Each wall is flat, endless, passes through zero and stands at right angles to its row. A trip goes straight from one point to another. List the walls that it crosses, first one first.

Walls:
(1): [1.14 0.11]
(2): [ 0.23 -3.02]
Trips:
[-1.07  2.30] to [-0.10  2.56] -> 1
[ 2.44 -0.77] to [-4.03  1.66] -> 2, 1
[0.11 1.48] to [ 1.85 -5.44] -> 2
[-1.76  0.30] to [-0.10 -0.85] -> 2
[1.15 2.25] to [-2.75 -0.46] -> 1, 2
[3.90 2.29] to [ 1.01 -3.00] -> 2

Walls:
(1): [-0.89  3.61 -0.36  2.78 -1.77  2.22  2.31  2.16  1.63]
(2): [-4.32  2.65  2.47 -0.22  1.33 -2.07 -2.45  0.84 -0.25]
(3): [-0.57  0.07 -1.10 -8.41  1.77 -0.11 -4.07  0.57 -2.14]
(4): [-2.92 -1.16 -0.72 -2.04 -2.52  0.74  2.62 -0.63 -0.72]
(5): [ 1.61  0.31 -2.02  2.11 -3.69 -3.00  3.46 -2.48 -1.43]
Trips:
[ 0.91 -1.21  3.91 -1.10 -5.28 -0.02  1.41 -1.28  3.95] to [-1.92  1.31  1.12  1.05  1.45  1.83  3.11 -0.43  3.79] -> 5, 2
[ 3.51  2.80  2.02 -0.60  0.61  0.06  1.25 -0.40  2.22] to [-0.55  1.00 -0.82  0.33  1.31  2.75  1.56  0.81 -3.74] -> 5, 4, 3
[ 0.62 -0.86 -0.32 -1.15 -1.97 -0.44 -1.77 -1.61 -2.46] to [ 5.59  2.38 -0.89  1.68  2.08  1.82  1.26  3.11  0.90] -> 4, 1, 3, 5
[ 0.99  0.28 -2.06  0.93  0.32 -2.46  0.97 -1.61  0.03] to [ 1.64 -0.07 -2.53 -0.39  2.13  2.22  3.90  0.69  0.19] -> 1, 4
[ 0.56 -3.95 -0.63  0.41 -3.73 -1.76 -3.61  1.40  1.32] to [-4.14 -2.00 -1.43 -1.97  3.20  0.59  1.42  0.96  0.97] -> 4, 5, 2
[ 4.67  1.25  1.64  2.80 -0.28  0.60  1.16 -0.83  2.35] to [ 1.75  2.06  0.40  0.51  1.95  0.72 -0.30  0.78  1.28] -> 5, 2

Walls:
(1): [ 0.25  1.62 -0.57  0.11 -0.41 -0.47 -2.04 -0.39 -0.46 -0.67 -1.75  3.52
  1.17  1.89 -1.23 -2.23  0.60 -1.38 -2.05 -1.94]
(2): [-0.16 -2.71 -0.81  0.57 -0.30 -1.05 -0.35 -0.78  1.52 -0.04  5.26 -0.43
 -2.35  1.50 -2.07 -1.00 -3.26  0.45 -2.06 -1.14]
(3): [ 0.85  0.16  0.17  0.55  0.20  0.53 -5.58  0.99 -0.69  0.28  4.92 -0.10
 -1.99  0.87  0.07  1.53 -0.30 -1.54  0.30 -1.05]
(4): [-2.17  1.83 -3.04 -2.58 -0.45  0.37  0.69  2.07 -2.50  4.21 -2.20  3.01
 -0.59  2.31 -1.36 -3.98  2.66 -1.69 -1.68  0.40]
Trips:
[-0.24  0.87 -0.40  2.66 -1.18 -1.84  1.39 -1.80 -0.22  1.49 -0.14  1.14
  0.15 -3.33 -0.77 -0.71  1.16  1.46  2.19 -0.54] to [-2.24  1.32  1.06  4.55 -2.39 -0.61 -1.68 -3.33  2.59 -1.01 -2.38  1.72
 -0.70 -1.08 -1.27  2.97  0.22  0.38  2.84 -1.39] -> 1
[ 1.34 -1.47 -1.76 -0.48 -0.14  1.57  3.65 -0.66  0.27  0.22  0.38  2.37
 -0.96  5.05 -2.35 -1.59 -0.09  0.18 -0.69 -2.98] to [-4.24 -1.67  1.09 -0.77 -0.10  1.56 -1.35  1.19 -1.70  1.29  1.52 -3.25
  1.27  1.58  4.73 -1.21  6.65  0.13  0.81 -3.09] -> 3, 2, 1
[ 2.09  3.96 -2.00  1.08  1.28  0.30 -0.54  3.03  1.82 -2.20 -4.63 -0.71
 -2.37 -3.71 -2.19  0.30 -2.10  1.13 -0.15  1.23] to [-1.86  0.97  1.95  0.84 -1.50 -1.05  0.08  1.22  0.90 -0.58  0.17  0.95
 -2.00 -2.74  1.69  1.12 -2.83 -0.44  0.27 -1.17] -> 1, 3, 2
[ 6.04 -2.02  1.33 -4.84 -2.12 -3.05  1.99 -0.74  0.63  2.28 -0.53 -5.19
  0.43 -0.35  1.59  1.64  4.48  0.35  0.93 -4.10] to [-4.98  1.23 -0.87  0.44 -2.92 -2.88 -1.36  3.46  2.00 -0.12  1.28  2.09
  3.03  0.98 -1.95 -3.71 -0.27  0.59  0.71 -0.06] -> 4, 1, 2
[-2.38 -0.77 -0.11 -0.44 -1.32 -2.71  1.06  2.91 -0.27  1.27  1.49  1.29
 -1.12 -1.24  1.26 -1.05  0.26  5.31  0.01 -2.68] to [-2.72 -3.67 -1.34 -0.69  0.57  2.99  0.84 -1.25 -0.83  0.22 -2.85  2.21
  0.77 -0.87  2.15 -0.70 -3.06 -1.37  0.58 -1.23] -> 1, 2
[ 0.58  2.86 -0.48 -2.66 -4.27  3.45  0.40 -1.32 -1.79  0.31 -1.68  1.92
  3.49 -1.88 -1.02 -2.08  1.87 -1.61  3.11  1.51] to [ 3.37 -1.62  1.22  0.20  0.10 -2.32  2.63 -2.58 -1.83 -1.01 -0.52 -0.78
  0.88 -2.73  2.50 -0.25 -0.92 -2.12 -3.03 -3.62] -> 4, 2
[-0.59  0.74 -0.96  1.15  0.96  0.50  0.66 -1.20  1.79 -0.89 -0.57 -0.85
 -3.61  1.03  3.55 -0.35  1.59  2.96 -3.00  1.25] to [ 0.68  4.84  1.27 -0.32  0.07 -1.83  3.91 -0.56  1.50  5.93  0.16 -1.39
 -2.35 -3.97 -0.84 -2.73 -3.66 -1.82 -2.44  0.61] -> 4

Walls:
(1): [-3.08 -0.63 -0.54  1.67 -0.01 -1.10  1.42 -0.50 -1.12  2.25  1.33  2.15
 -1.86 -2.31 -1.25 -3.17 -1.35 -0.06  1.15 -0.42 -1.38  4.73  1.07  2.67
  0.39 -1.52  0.41 -0.06 -2.84  0.35 -0.62 -1.36 -2.00  0.10  3.73 -2.19
 -3.22 -1.86 -3.12 -1.92  0.78 -0.07  3.19 -1.64 -1.15  2.18  1.82 -4.59]
(2): [-3.76  0.63  1.41 -1.09 -0.97  1.56  5.99  2.48 -0.19 -4.45 -0.74  0.07
  2.95  1.60  0.26 -1.81 -0.64  2.57 -2.94 -1.06  0.44  0.40 -0.92  2.27
  0.84  2.12  1.45  0.40  1.83  2.98  0.68  4.05  1.09  0.80 -3.04  0.19
 -3.60 -6.37 -0.10 -2.80  0.38  0.02 -0.79 -0.58  0.16  0.07 -1.06  0.63]
(3): [-2.49 -0.62 -3.25 -1.50  0.62  0.31 -0.79 -0.14  3.01 -0.18 -0.80 -0.54
 -1.14 -1.78 -3.68  0.70  0.95  3.92 -0.14 -0.29  3.14 -2.17 -0.75 -1.32
 -0.02 -0.64 -0.87 -2.68  0.78 -1.54 -1.96  0.44  0.03  1.18 -2.32 -2.20
  1.75  0.56  0.65 -2.62  2.16  1.23  5.70 -0.89 -1.41 -0.51 -0.65 -1.97]
(4): [-0.16  1.62  0.51  1.60  0.35 -1.93 -0.63  0.67 -2.01  0.78  1.25 -0.82
 -1.13 -0.70  0.93  0.19 -2.76  1.37  0.01  1.58 -4.94 -2.24  0.62 -2.71
 -0.44  2.52  1.76 -0.51  0.41 -3.07 -0.88  3.19 -1.21 -2.20 -2.54  2.78
 -1.39 -0.22  1.71  3.21 -1.86  0.17 -1.89  1.62  0.47 -0.24 -1.51 -1.50]
(5): [ 1.89  3.14 -1.99 -1.47 -1.06  1.15  1.49  1.89 -2.91  0.76  1.44 -0.86
  1.52  3.19 -1.56  0.37  1.93  2.53 -1.54 -1.02 -0.36 -0.54  0.87  4.19
 -2.92  2.94  2.14  0.95 -4.61 -3.26  1.50 -0.70 -1.31  0.87  0.67 -2.56
  0.79 -1.68  2.93  3.71 -2.28 -1.37  3.41 -2.68  2.10 -1.24  1.46 -1.59]
Trips:
[-0.35  0.02 -1.54 -0.33 -0.60  2.38  1.33  1.08 -3.25 -0.99 -1.72 -0.16
 -1.66 -5.99  1.82 -1.46  4.08  1.13  3.44 -0.28 -3.28 -2.45 -1.44  0.26
 -0.40  0.90  0.99  0.66  0.46 -0.58  0.28 -2.43 -2.05  2.18 -1.41  1.31
  0.29 -1.71 -0.70 -1.58  2.04 -0.28 -0.97 -1.32 -0.17 -1.25  0.41 -3.01] to [-1.84  1.02  3.14 -0.27 -2.06  0.27 -1.09  0.65 -0.71 -2.41 -2.77  0.85
 -0.54 -2.02  4.51  0.12 -3.05 -0.92  0.03  1.72 -0.67 -2.20  0.86  1.74
 -2.10 -0.03 -0.04 -2.19 -1.33 -2.76  0.61 -5.05 -6.41  1.94 -1.63  4.38
 -0.20  1.52  3.11  1.80 -0.87 -3.73  1.69  4.06  2.87 -2.44  0.54 -1.82] -> 2, 3, 1
[-0.75  2.84 -2.34  3.32 -2.18  1.50 -1.69 -1.38 -1.07 -0.39 -1.17  1.57
  0.07  3.32  1.63  0.30 -1.88  0.34 -3.41  0.05 -2.30 -0.11  3.15 -0.64
 -0.72  2.12 -1.04 -1.34  0.63  3.62 -0.68  0.57 -0.37  0.60 -1.81  1.85
  0.00 -0.19 -0.66  0.67 -1.63  2.01 -2.26 -2.64 -1.38  5.58 -1.67 -0.11] to [ 2.77  1.34  1.79 -1.84 -0.01  0.63  1.36  2.11 -4.34 -1.22  2.21 -1.20
  0.23  3.50  0.88 -2.73 -3.38  1.50  1.46 -1.03  2.27  0.96 -0.19 -2.47
 -3.48  0.69 -1.14 -2.01 -2.94  2.35 -0.24  0.56 -4.11 -4.22  0.13  2.04
  1.03  0.53  0.77  1.24  3.19  1.62  0.01  1.65  1.21  1.41 -2.75 -3.35] -> 5, 1
[ 0.01 -2.34 -2.30  1.04 -1.02 -1.24  0.33 -0.73  0.06  1.13 -0.24  1.46
  1.76  1.24 -1.91  3.10  2.71 -1.11  1.59  0.48  1.05 -0.67 -0.91 -0.67
 -2.40  0.92 -1.71  1.49  0.86  0.37 -1.42  1.16  0.04 -0.80 -3.46 -2.78
 -2.77 -3.65 -0.95  0.18 -3.51  0.40  0.04 -4.28  2.71 -1.75 -0.28  2.14] to [ 0.04 -1.57  1.19 -2.61  3.68  1.40 -0.93  5.77 -2.62  1.41 -2.16  3.85
  1.14  2.89  2.62  0.30  0.36 -1.45 -1.91 -2.55  2.10  1.73 -0.48 -1.25
  1.98 -2.20  1.32  0.45 -2.34  0.55 -0.93 -1.94 -3.50  5.31  4.05 -0.85
  1.26  0.94 -0.97 -4.13 -1.85 -0.09 -1.41  0.41 -1.40  0.57  1.12  3.26] -> 3, 1, 5, 2
[-0.93 -0.82  0.56 -0.96  2.19  2.50  0.34 -0.22  0.15 -1.80  0.07 -0.50
 -0.56  2.13  1.15  1.35  2.79  0.33  4.22  0.35  4.65  1.83  0.49  1.91
  0.00 -1.77 -0.43  1.16 -2.99 -2.02 -0.42 -0.83  0.85  3.93  0.56 -2.36
  3.11 -1.45  1.14 -0.11 -2.53  0.73  1.09  0.10 -3.03  0.06  1.26  0.28] to [-3.40  1.09  3.44 -1.70 -0.30  1.26  1.22 -1.80 -1.55  0.01 -0.59 -1.30
  3.19  0.23  2.76  0.74  1.57  1.62 -0.79 -0.95  3.29 -1.93  3.91  1.47
 -1.56  0.12  1.49 -0.26  1.33 -2.06  2.09 -1.05  0.20  1.72  0.63  0.92
  1.67  1.93  0.35  2.91  0.52 -1.54  3.28 -1.02 -3.57 -0.51 -0.83  1.63] -> 1, 2
[ 1.12  1.91 -6.36  3.27 -5.77  1.02  1.73  1.50 -1.00 -2.46  0.18  3.21
 -2.44 -0.33  1.54 -1.74 -1.28  5.07  3.36 -1.72 -0.09  2.60 -0.12  4.44
 -2.29  0.78 -0.30  1.06 -4.30  1.65 -2.60  0.67 -1.85  3.27 -0.39  5.14
  2.08  2.28 -1.47  1.38  5.30 -2.41  2.06  1.44  4.41 -1.15 -5.10 -4.04] to [ 0.94 -0.05  3.24  0.16 -1.93  1.27  0.85 -3.17  0.44  3.00  3.04 -2.15
 -1.38  0.15 -1.51  3.04  1.44 -0.20  0.39  1.34 -2.03 -1.46 -0.25  1.32
 -5.07  2.12  0.16 -1.15  0.69  1.76 -1.50 -2.08  1.10  1.26 -0.21 -2.59
  0.11 -0.67 -1.81  2.87 -1.73 -1.99 -2.51  3.14  3.69 -2.90  0.01 -2.08] -> 2, 3, 1
[-0.20  0.74 -1.28  1.07 -2.56 -1.21  0.29  0.58  0.78  0.69  2.44 -0.17
 -0.18  1.39 -0.50  2.71  0.25  1.04  0.53  0.77 -0.91 -0.24 -1.99  0.08
 -2.34 -0.88  1.38 -3.84 -1.52  1.75 -0.70 -0.29 -0.39 -1.07  1.45 -1.31
  1.86 -3.72 -1.21  4.54  0.43  2.00  0.07 -3.07  1.96  1.19  0.14  2.41] to [-1.23  2.43 -0.48  1.48 -0.69  1.46  0.58  0.34  3.02 -1.55 -0.79  0.65
 -2.40 -0.96 -2.51  2.70 -1.67 -2.52 -2.07  3.49  0.44  2.10 -5.39 -0.84
 -0.78 -1.90  3.05 -0.28  0.20 -0.34 -3.25  0.41 -2.90  3.11  1.93 -0.55
 -2.56 -0.48  3.14  1.54 -3.93  1.86 -0.37 -1.30 -4.48  0.36 -1.13  0.30] -> 3, 2, 5
